Rows are points. The ring and each string are closed loops that go straight from each point to the next, and from the last back to the first. Before rounding, they use only three directions, however many columns there are. Count how often each string passes through the ring. Passing back the other way cancels.
In the rows, 128 means zero.

Ring:
[[108 154 109]
 [103 158  66]
 [109 136  73]
 [121 112 108]
 [129  96 161]
 [123 102 183]
 [113 134 150]]
String (26 x 3):
[[112 144 106]
 [101 141 107]
 [ 90 162  69]
 [ 96 175  37]
 [ 93 157  51]
 [ 98 136  84]
 [113 133 103]
 [ 99 124  83]
 [102 116  75]
 [128 132  74]
 [125 132 103]
 [115 116 126]
 [116  92 147]
 [122  89 157]
 [120 106 147]
 [132 120 134]
 [140  97 179]
 [126  80 216]
 [114  83 215]
 [117 117 153]
 [123 129 140]
 [120 129 176]
 [105 128 178]
 [100 138 157]
 [108 164 118]
 [121 164  91]]
Times through: 0

Ring, 8 rows:
[[129 154 115 114 114 121 102 123]
 [127 147 160  74 144 127  84 129]
 [125 136 188  53 176 126  95 135]
 [134 120 178  59 184 125 127 137]
 [151 103 151  74 172 126 156 135]
 [170  97  90 117 129 126 182 127]
 [162 114  66 142 107 121 178 123]
 [138 148  70 151  95 116 142 121]]
String:
[[160 138  43 159  63 124 137 114]
 [162 125  92 114  96 131 120 120]
 [133 141 115 114 130 119 131 127]
 [108 168 108 137 127 108 127 127]
 [110 174 119 122 119 114  96 125]
 [141 143 157  65 126 135  62 124]
 [144 134 178  44 141 139  57 127]
 [150 122 171  50 149 137  84 129]
 [126 143 137  99 146 119 122 130]
 [ 97 169 150 107 160 108 115 133]
 [108 157 148 101 160 112 121 133]
 [135 133 138  93 149 121 129 130]
 [122 142 144  97 158 116 130 133]
 [116 139 171  78 184 115 131 137]
 [151  93 202  29 206 133 135 141]
 [169  82 175  41 184 137 145 136]
 [157 103 144  76 161 129 149 133]
 [126 141 120 117 146 113 148 131]
 [139 122 113 117 151 115 173 132]
 [194  65 101  94 143 134 200 130]
 [207  59  98  87 129 142 185 126]
 [166 104  98 111 127 127 166 127]
 [137 135  96 131 128 115 159 127]
 [165 110  88 120 115 126 160 124]
 [189  96  45 143  81 131 178 118]
 [157 133  27 179  72 116 175 117]
 [130 160  39 185  80 107 160 119]]
Times through: 3
String:
[[116 158 113 128 132 111 131 128]
 [144 134 128  94 126 128 109 125]
 [152 132 143  71 119 137  76 123]
 [147 139 151  66 118 138  60 123]
 [118 165 135 101 123 121  81 125]
 [100 177 116 134 131 106 118 128]
 [130 144 121 110 134 119 126 128]
 [148 131 122  97 122 128 112 125]
 [149 139 101 113 100 128 107 120]
 [136 162  56 161  71 117 121 116]
 [121 169  49 181  84 106 148 119]
 [115 165  68 169 108 103 157 124]
 [152 135  32 179  81 113 182 119]
 [194  88  45 140  87 132 188 119]
 [183  91  85 112 114 132 170 124]
 [158 112 102 112 129 124 159 127]
 [137 132 100 128 134 115 163 129]
 [138 128  89 139 135 112 182 129]
 [186  77  90 108 134 130 197 128]
 [199  66 100  90 134 138 186 128]
 [171  96 107 100 134 130 165 128]
 [139 131 112 116 137 118 150 129]
 [135 135  85 144 127 111 174 128]
 [153 122  60 155 110 115 189 124]
 [192  92  30 156  79 128 198 118]
 [177 109  49 147  85 127 171 119]
 [167 117  72 131  94 128 150 120]
 [166 129  52 147  70 127 138 115]
 [130 164  63 160  81 114 124 118]
 [110 175  89 150 106 108 120 123]]
Times through: 0

Ring (7 x 14):
[[132 162 102 125 100 113 164 156 117 116 107 167 131 104]
 [118 142  95 120 132 100 131 134 110 192 111 128 126 117]
 [127 112 150 129 148 128 101 104 121 198 108 105 119 131]
 [140  94 193 142 143 160  94  92 134 157 114 101 121 141]
 [141  93 186 150 129 173 110  99 138 112 135 106 133 148]
 [139 114 148 150 105 165 145 126 136  67 150 130 145 141]
 [140 155 122 135  88 135 171 155 125  69 118 171 137 110]]
String:
[[128 171  78 125  90 107 181 169 114  99 119 175 139 102]
 [123 147  91 128 112 113 153 146 115 135 127 143 137 118]
 [139 142 144 130 112 131 140 135 124 126  99 151 124 111]
 [134 153 127 122 115 113 142 141 117 151  89 156 120 102]
 [121 160  92 113 125  89 141 145 107 194  90 149 119 100]
 [131 144 128 123 123 115 133 133 117 164  95 143 120 110]
 [129 148 123 120 125 108 133 135 114 176  89 145 118 106]
 [107 162  54 108 134  69 141 149  98 226 104 136 125 105]
 [107 154  52 116 128  81 147 149 102 197 125 132 134 115]
 [117 143  83 126 121 106 146 141 113 158 130 133 136 122]
 [135 135 136 133 115 133 139 132 124 126 113 141 129 119]
 [143 163 133 126  94 125 162 154 122 100  90 178 124  97]
 [148 179 126 128  73 127 187 172 124  54  91 203 129  87]
 [144 169 113 135  71 135 191 171 126  35 119 191 141 102]
 [127 141  92 140  96 133 169 151 123  76 153 147 150 129]
 [132 132 110 145  96 147 165 144 129  62 156 144 151 134]
 [134 122 119 152  94 161 164 139 134  42 170 137 157 144]
 [150 114 175 155  94 182 149 126 143  31 144 143 144 138]
 [146 117 171 147 107 166 137 122 137  76 128 137 135 133]
 [147 109 175 154 105 178 138 119 141  56 143 131 141 142]
 [140  99 155 161 102 184 145 120 142  36 174 120 155 156]
 [128 110 119 152 109 158 148 127 132  73 174 117 155 152]
 [130 121 122 143 112 145 144 130 128  98 149 127 144 138]
 [130 126 126 138 116 139 140 130 125 116 135 130 138 132]
 [127 135  98 141 100 137 163 145 125  81 155 140 150 133]
 [142 162 111 139  72 141 191 168 128  27 131 184 146 109]
 [144 173 114 131  74 129 188 171 124  49 109 194 136  97]]
Times through: 2
String:
[[139 119 164 137 124 147 122 116 129 131 111 128 125 127]
 [147 103 207 140 136 163  98  96 135 146  97 116 115 131]
 [151  80 249 142 158 175  64  69 140 183  84  92 103 139]
 [123  94 152 136 156 138  90  93 124 200 127  84 125 147]
 [125 114 134 134 138 131 115 113 122 170 126 109 129 136]
 [134 122 151 132 130 135 119 116 124 156 109 124 123 126]
 [120 127 123 120 149 105 106 115 112 225  98 112 116 120]
 [109 146  76 112 144  80 124 133 102 235 105 121 122 114]
 [131 153 121 119 120 108 139 140 114 167  88 152 119 103]
 [129 134 121 132 118 127 139 132 121 136 122 135 132 123]
 [119 156  72 124 109 101 161 155 111 140 127 149 138 114]
 [135 182  91 121  84 105 184 174 114  95  97 192 131  89]
 [148 180 127 125  77 123 183 170 122  67  85 202 126  85]
 [139 144 135 133 104 134 151 141 125 103 110 156 130 113]
 [124 135 103 134 115 125 146 137 120 128 136 133 139 128]
 [126 162  82 127  96 111 173 161 116 104 125 164 140 110]
 [143 187 110 120  79 110 185 175 117  84  82 204 125  81]
 [140 166 125 123  98 116 161 155 119 115  87 177 122  94]
 [135 138 134 131 115 130 139 133 123 131 109 144 127 117]
 [117 138  89 126 125 108 140 137 113 166 128 128 135 124]
 [105 138  63 119 141  87 130 133 104 216 130 112 133 126]
 [124 125 118 132 128 126 129 125 120 154 128 121 133 130]
 [137 121 163 132 132 138 115 114 125 159 100 126 119 123]
 [140  98 208 131 159 146  74  83 128 212  80  99 104 129]
 [134  87 193 136 162 150  74  80 129 207 106  84 114 143]
 [125 100 147 138 146 141 102 101 125 176 133  94 130 145]]
Times through: 0

Ring:
[[149 133  79 126 182 121 138 168 148 138 136 108 165  64]
 [140 133 125 123 177 123 127 154 141 128 123  95 175  85]
 [130 135 162 126 157 129 125 135 131 118 113  92 172 117]
 [118 141 188 137 124 141 132 109 117 108 106 100 156 159]
 [113 145 177 151  94 152 147  93 107 106 110 119 132 186]
 [116 143 145 157  88 155 155  95 107 111 119 133 119 183]
 [130 136  81 155 111 149 158 120 121 126 135 142 117 143]
 [138 134  57 149 131 142 157 137 131 134 141 140 124 113]
 [150 133  50 135 168 127 149 164 145 141 144 125 147  70]]
String (27 x 14):
[[119 126 162 135 133 141 119 111 122 114 110 101 160 152]
 [126 136 138 140 130 141 138 120 123 118 119 113 147 140]
 [120 145 160 146 110 145 148 109 114 111 115 117 137 162]
 [109 163 201 160  66 157 168  81  95  98 108 128 115 211]
 [104 147 189 161  65 163 153  72  95  99 107 129 116 221]
 [117 133 141 150 105 151 140 100 113 114 117 123 133 172]
 [125 138 125 147 116 145 148 115 119 119 123 125 133 149]
 [125 149 119 155  99 149 165 112 114 118 128 138 117 158]
 [123 148  95 167  77 159 176 101 108 119 134 156  96 176]
 [126 133  69 162  97 156 160 109 117 126 137 152 106 158]
 [130 122  82 145 131 145 137 124 128 129 131 128 136 131]
 [134 137  93 145 132 140 151 132 128 127 132 128 134 122]
 [143 145  58 150 131 139 170 145 131 134 144 143 121 105]
 [155 144   7 149 148 133 177 166 142 147 158 152 117  71]
 [154 129  15 138 170 128 153 170 149 148 153 135 139  60]
 [139 125  78 135 160 133 134 147 139 134 134 117 152  95]
 [140 137  90 137 152 132 146 147 136 131 133 120 147  98]
 [139 137  98 136 151 132 146 145 135 129 131 118 148 102]
 [139 122  92 128 171 129 124 149 142 133 129 106 165  89]
 [151 128  84 117 201 115 127 176 154 139 134  97 180  48]
 [153 139 104 114 204 110 133 182 154 136 131  91 184  43]
 [141 142 126 126 168 124 139 154 139 127 125 101 166  88]
 [133 135 128 132 152 132 135 137 132 124 122 106 158 113]
 [130 129 131 132 150 134 127 132 131 123 120 104 160 120]
 [131 142 140 136 140 135 142 131 127 120 120 109 152 125]
 [121 149 211 130 136 133 133 119 119 106 102  88 168 146]
 [115 142 215 133 125 139 127 106 115 103  99  90 165 165]]
Times through: 3
String:
[[133 123 133 124 170 128 115 141 138 125 118  93 176 102]
 [130 129 126 134 148 135 129 131 130 123 121 107 158 121]
 [130 142 157 132 145 132 137 132 127 117 116 101 160 124]
 [123 150 206 130 136 133 136 121 120 107 104  90 166 143]
 [115 152 227 134 120 139 136 106 112 100  98  91 162 168]
 [112 138 206 137 118 144 126  99 112 103 100  96 158 174]
 [118 128 163 138 126 144 123 107 119 112 110 104 155 158]
 [125 138 140 142 125 142 142 118 121 117 119 116 143 144]
 [123 130 135 141 128 143 133 116 122 118 118 113 147 145]
 [122 146 145 149 107 147 153 110 114 114 119 124 131 161]
 [113 159 164 164  65 160 174  86  98 104 117 141 104 204]
 [110 143 145 165  68 163 159  80 100 108 118 142 106 207]
 [122 127 117 148 116 149 137 109 119 120 122 125 135 155]
 [127 134 110 147 121 145 145 119 122 122 126 127 133 142]
 [131 144 101 151 115 145 161 123 121 124 132 135 123 138]
 [134 145  62 160 105 149 175 125 121 130 143 154 105 136]
 [139 133  33 156 122 146 164 135 130 137 148 153 112 117]
 [136 122  69 142 145 139 137 136 134 133 135 127 141 111]
 [135 126  86 139 147 137 136 137 134 131 131 120 146 111]
 [140 138  81 141 145 135 152 145 134 132 136 126 139 102]
 [158 145  28 138 167 124 170 177 147 146 154 137 135  54]
 [164 135  15 128 195 117 154 192 158 152 155 125 153  27]
 [148 122  62 125 186 123 128 166 150 141 138 109 166  62]
 [139 125  94 130 167 129 128 148 140 132 129 108 162  92]
 [140 136 103 132 161 128 140 150 138 130 130 111 157  93]
 [147 141 107 124 180 119 141 166 145 132 130 102 169  69]
 [147 135 128 112 201 112 123 173 150 131 123  83 191  56]]
Times through: 5

Ring:
[[155 176 150 119 108 154 140 147 110 112 114 156 114 116]
 [157 136 146 109 108 142 138 168 111 167 116 178 141 140]
 [142 104 135 112 119 127 138 160 118 181 122 172 155 150]
 [100  58 110 125 151  97 146 118 132 164 134 138 165 154]
 [ 78  72 102 149 157 103 130  83 142 116 140  95 146 135]
 [ 97 124 119 160 131 136 105  91 141  92 136  88 122 115]
 [121 170 137 158 110 161  97 107 133  78 128  97 103 102]
 [142 192 147 141 106 165 119 123 119  77 119 122  98 100]]
String:
[[159 220 158 133  97 176 126 136 110  70 112 135  87  94]
 [151 197 150 124 114 157 148 129 108  74 113 141  97 102]
 [147 178 145 119 120 147 154 132 108  90 114 148 108 111]
 [165 189 155 110 109 155 155 153 102 107 109 168 109 115]
 [182 192 164 108  89 169 135 179 102 140 108 184 116 122]
 [165 164 154 117  95 160 124 169 112 150 115 170 127 128]
 [137 134 136 124 120 137 135 139 119 135 122 149 132 130]
 [130 118 130 117 133 122 153 134 117 137 122 153 139 136]
 [129 108 128 114 135 117 156 137 117 146 123 157 145 142]
 [125 116 129 126 129 127 139 130 123 136 125 142 139 135]
 [140 114 136 120 114 135 126 156 121 171 123 162 148 144]
 [142  90 134 114 113 128 125 169 122 204 125 175 164 158]
 [116  49 116 113 141  98 145 146 127 203 131 165 178 168]
 [ 93  47 104 122 161  86 159 112 131 161 134 138 168 157]
 [101  84 113 130 149 106 146 109 130 133 132 127 148 141]
 [110 102 121 134 136 120 133 116 130 132 130 127 142 135]
 [ 81  61 101 136 165  90 152  88 136 125 137 111 153 143]
 [ 39   7  74 146 199  57 162  50 149 117 149  82 168 151]
 [ 65  56  93 146 174  86 149  68 142 105 142  91 150 137]
 [105 108 119 140 138 122 130 106 132 115 132 115 135 128]
 [118 125 128 141 124 136 118 119 130 121 129 121 130 126]
 [ 97 122 120 163 125 140  95  95 144 100 137  87 124 116]
 [100 143 125 172 117 154  81  91 146  84 137  76 112 106]
 [104 164 130 177 111 164  76  88 145  65 135  69 100  96]
 [127 188 144 170  92 181  70 113 138  79 129  89  96  95]
 [132 161 140 147 105 160 101 127 129 108 125 119 115 113]
 [123 150 133 143 121 145 120 115 127  98 126 117 116 114]
 [122 142 131 138 125 140 127 116 125 103 126 122 121 118]
 [139 167 143 140 105 159 111 132 124 108 122 128 113 113]
 [155 203 155 140  91 178 106 140 118  92 117 131  97 101]]
Times through: 1
String, 28 rows:
[[142 165 144 134 107 156 119 136 121 112 121 135 116 116]
 [121 146 131 136 130 136 137 111 123  92 125 121 117 116]
 [130 198 143 153 110 167 112 105 125  53 122 100  89  91]
 [139 220 153 171  83 196  67 116 133  58 125  88  80  82]
 [129 166 141 155 101 166  89 123 133 102 127 108 110 108]
 [115 132 128 144 125 138 118 113 131 108 129 115 125 120]
 [ 92 109 113 147 147 118 133  87 135  92 134  98 128 122]
 [ 69  91 102 166 154 113 115  64 149  83 143  69 130 120]
 [ 74  88 104 165 148 117 107  73 149  97 143  74 134 123]
 [100 110 119 153 130 131 107 102 140 115 135 101 133 125]
 [113 121 125 143 127 134 118 114 132 119 130 117 131 126]
 [ 88 100 110 147 152 113 135  84 136  95 135  97 132 124]
 [ 87 110 112 156 145 122 121  80 140  86 137  86 125 118]
 [113 132 127 146 126 138 117 109 132 105 130 111 124 119]
 [126 156 137 151 109 157 100 120 132 104 127 112 115 112]
 [141 210 153 166  84 191  72 122 132  73 124  97  88  89]
 [142 225 153 159  93 187  94 113 125  46 120  98  77  81]
 [158 220 159 145  87 187 101 137 118  76 116 125  87  92]
 [140 165 143 134 110 154 122 133 120 107 121 134 115 115]
 [136 158 139 128 120 144 139 127 117 103 120 137 117 117]
 [145 169 142 116 125 140 160 132 108  95 115 151 113 115]
 [170 188 157 109 103 158 150 161 102 118 109 173 113 118]
 [171 181 158 114  94 164 132 169 107 137 111 173 119 122]
 [136 142 138 130 114 144 125 137 122 129 123 141 128 126]
 [129 135 133 126 127 133 142 127 119 118 123 140 128 126]
 [151 166 145 112 121 141 159 142 106 109 113 161 117 120]
 [171 204 159 111 103 163 151 156 100  99 107 168 102 109]
 [168 204 161 127  89 177 118 157 110 108 112 153 103 107]]
Times through: 4

Ring (10 x 14):
[[165 206 143  98 128  96 158 173 154 128 126 117 139 162]
 [157 182 140 103 134 103 148 168 157 114 126 102 149 163]
 [133 135 137 112 140 108 127 151 158  97 124  89 162 151]
 [103  90 138 119 140 106 105 128 152  91 119  93 170 129]
 [ 85  72 137 118 137 102  93 109 147  96 116 107 166 111]
 [ 85  85 132 107 136 103  92 100 146 109 117 125 154 104]
 [101 122 125  93 135 104 103 104 150 124 121 141 138 109]
 [128 173 127  82 131 101 125 123 151 140 124 152 124 123]
 [152 212 137  84 124  92 149 150 149 148 125 151 120 140]
 [162 221 143  89 122  89 159 163 149 146 125 143 124 150]]
String:
[[162 241 150  84 111  77 165 161 141 165 123 166 112 141]
 [178 249 131  74 128 100 165 167 158 151 131 147 114 160]
 [167 215 124  80 138 110 151 159 163 132 131 128 126 159]
 [139 177 150 104 121  86 143 153 143 132 120 130 140 139]
 [163 217 168 110 108  70 171 183 137 143 119 131 137 155]
 [183 228 143  97 130  99 171 189 159 126 129 108 139 179]
 [189 220 128  93 145 117 165 190 172 109 135  87 146 191]
 [159 176 118  91 151 125 138 158 172 103 133  93 148 168]
 [133 150 138 105 134 101 130 146 153 113 123 110 151 143]
 [123 126 154 124 127  90 130 153 145 103 117  96 166 142]
 [119 100 139 123 143 110 115 145 157  82 121  74 177 147]
 [123 107 113 102 159 132 106 131 171  81 128  79 166 148]
 [ 91  56 128 123 151 119  89 117 158  72 120  74 182 128]
 [ 91  59 116 111 157 128  83 107 164  75 123  81 174 125]
 [120 129 124  98 143 113 113 126 159 107 124 112 150 133]
 [104 101 120 100 147 117  99 112 159 100 123 109 155 123]
 [103 104 118  97 147 118  98 109 159 103 123 114 151 121]
 [108 126 148 111 123  88 118 127 140 122 116 129 149 118]
 [ 74  85 143 110 123  87  92  94 135 123 112 145 148  88]
 [ 88 105 109  81 145 117  85  81 156 122 123 149 132  96]
 [120 147  99  70 153 129 103 102 168 122 131 139 126 123]
 [126 151 132  96 134 103 124 132 153 122 123 127 141 132]
 [139 180 110  72 145 119 124 124 165 131 131 141 123 135]
 [135 167 126  89 137 107 128 135 157 125 126 130 135 137]
 [128 183 163 105 105  67 145 145 129 152 115 158 130 120]]
Times through: 4

Ring, 6 rows:
[[ 58 165 113 137 112 144 114 145 104 140 126 138 168 168]
 [ 70 133 122 141 126 113 109 172  86 136 104 118 161 156]
 [131  89 122 125 130  86 144 172  99 130  96  87 120 117]
 [168 106 107 103 109 115 187 125 142 132 128  93  91 102]
 [157 143  81 126 131 125 148 101 183 158 162 128 124  89]
 [108 175  80 143 135 139 112 105 173 166 167 153 161 116]]
String, 31 rows:
[[ 81 152 118 119  97 147 145 139 105 130 124 124 142 164]
 [ 55 152 128 126  97 144 131 157  80 126 110 124 156 182]
 [ 42 135 132 147 125 112  94 189  62 132  90 119 176 176]
 [ 73 117 119 157 152  85  82 190  85 144  95 115 173 139]
 [ 90 107 113 162 166  69  76 191  97 151  96 111 170 119]
 [106 118 113 138 136  99 118 162 110 142 111 111 146 126]
 [108 124 121 116 104 125 156 149 103 127 113 105 125 145]
 [113 104 132 110 102 113 165 165  84 117  95  89 114 147]
 [127  87 135 109 106 100 170 172  82 115  87  78 105 136]
 [151  62 126 125 141  62 147 186  93 127  82  70 108 101]
 [151  83 112 132 147  72 137 168 119 139 103  87 119  94]
 [138 110 107 127 132  99 143 147 129 141 119 103 123 108]
 [140 117 114 106 103 124 177 133 125 128 123 100 105 124]
 [171 106 122  75  72 140 233 116 126 111 123  82  65 126]
 [195 102 115  68  70 141 248 102 144 112 132  79  50 110]
 [200 102  94 102 119 109 194 108 173 141 144  94  80  74]
 [158 121  90 129 140 103 142 124 164 154 142 114 122  86]
 [139 131  95 127 130 116 142 125 153 150 141 119 128 104]
 [144 143  96 110 106 140 171 105 159 142 151 120 113 115]
 [163 154  78 117 119 141 164  84 195 158 174 133 116  91]
 [137 161  91 111 102 155 170  92 169 146 163 132 119 120]
 [137 172  73 131 129 144 136  87 195 166 179 148 141  99]
 [130 179  55 164 171 120  82  93 216 192 189 167 174  75]
 [114 173  69 159 160 121  86 108 189 180 172 158 174  95]
 [109 154  86 150 148 117 101 127 158 164 150 141 162 110]
 [106 152 104 122 109 141 145 124 134 141 139 128 137 138]
 [ 68 198  98 125  93 179 136 103 140 146 160 156 160 167]
 [ 41 213 101 129  89 190 124 106 129 145 159 166 176 186]
 [ 35 201 103 143 107 169 100 126 119 150 148 163 188 181]
 [ 80 153  97 158 150 111  82 150 130 160 133 140 179 129]
 [106 140 105 132 124 122 130 139 128 144 130 123 144 130]]
Times through: 5

Ring (9 x 14):
[[ 95 149 167  95 139 124 165 118 151 118 102 162 133 125]
 [ 91 168 184  85 143 119 177 111 166 119  88 160 146 122]
 [ 92 170 176  85 138 113 175 108 163 121  90 147 150 123]
 [106 146 139 107 127 108 153 111 145 120 108 131 145 131]
 [128 109  95 142 118 109 124 116 127 115 130 121 137 142]
 [145  69  55 173 111 114  97 125 105 109 154 120 123 151]
 [141  61  51 172 109 119  94 131  94 110 162 124 111 150]
 [122  77  76 148 114 125 111 135  94 115 157 136 103 142]
 [105 109 118 121 125 127 137 130 115 117 136 150 110 133]]
String, 30 rows:
[[161  42  36 199 111 121  78 130 102 101 163 129 118 157]
 [150  54  53 184 115 124  90 131 105 104 158 136 115 152]
 [122  99 101 140 122 121 125 125 120 113 135 140 122 139]
 [107 110 109 122 120 121 135 128 110 120 139 137 113 134]
 [ 94 106 111 111 119 128 138 137  95 123 149 144  95 130]
 [ 97 113 130 111 129 132 144 133 114 119 134 159 104 129]
 [110 119 142 121 137 130 145 124 142 111 116 167 125 132]
 [115 121 137 125 135 125 143 120 145 111 113 159 133 134]
 [106 125 131 115 129 121 145 122 131 117 122 147 125 132]
 [ 91 134 138  97 126 122 154 126 119 124 126 144 115 126]
 [100 126 128 109 125 120 146 124 122 121 127 141 120 130]
 [ 95 127 133 104 126 123 150 127 118 122 129 146 114 128]
 [ 86 120 130  98 125 130 149 135 104 124 139 152  97 126]
 [108  95 106 128 123 131 129 135 104 116 146 152 101 134]
 [128  85  93 151 123 126 116 129 117 110 141 147 116 142]
 [124  92  93 145 121 122 120 127 115 112 141 139 118 141]
 [113  97  91 132 115 120 124 130 101 119 148 131 109 138]
 [121 102 100 138 121 118 125 124 120 114 135 136 124 139]
 [132  86  81 155 117 118 112 125 115 111 143 131 123 144]
 [117 100  91 135 116 116 124 126 108 118 143 127 117 139]
 [118  95  79 138 110 113 119 127  97 120 151 118 113 140]
 [114 105  92 130 114 114 127 125 106 120 143 122 118 138]
 [134  86  65 156 109 109 108 122 105 115 150 111 125 147]
 [157  71  48 183 109 105  92 117 116 107 147 108 139 155]
 [147  86  76 169 118 111 107 116 129 107 134 124 141 150]
 [136  97  92 154 121 114 117 118 131 109 130 131 137 145]
 [119 110 107 133 122 116 130 121 124 115 130 134 128 138]
 [116  98  83 135 111 114 121 127  99 120 150 119 114 140]
 [142  59  39 174 103 114  90 130  87 113 168 111 111 152]
 [172  23   7 217 103 118  62 132  89 100 176 116 115 164]]
Times through: 4
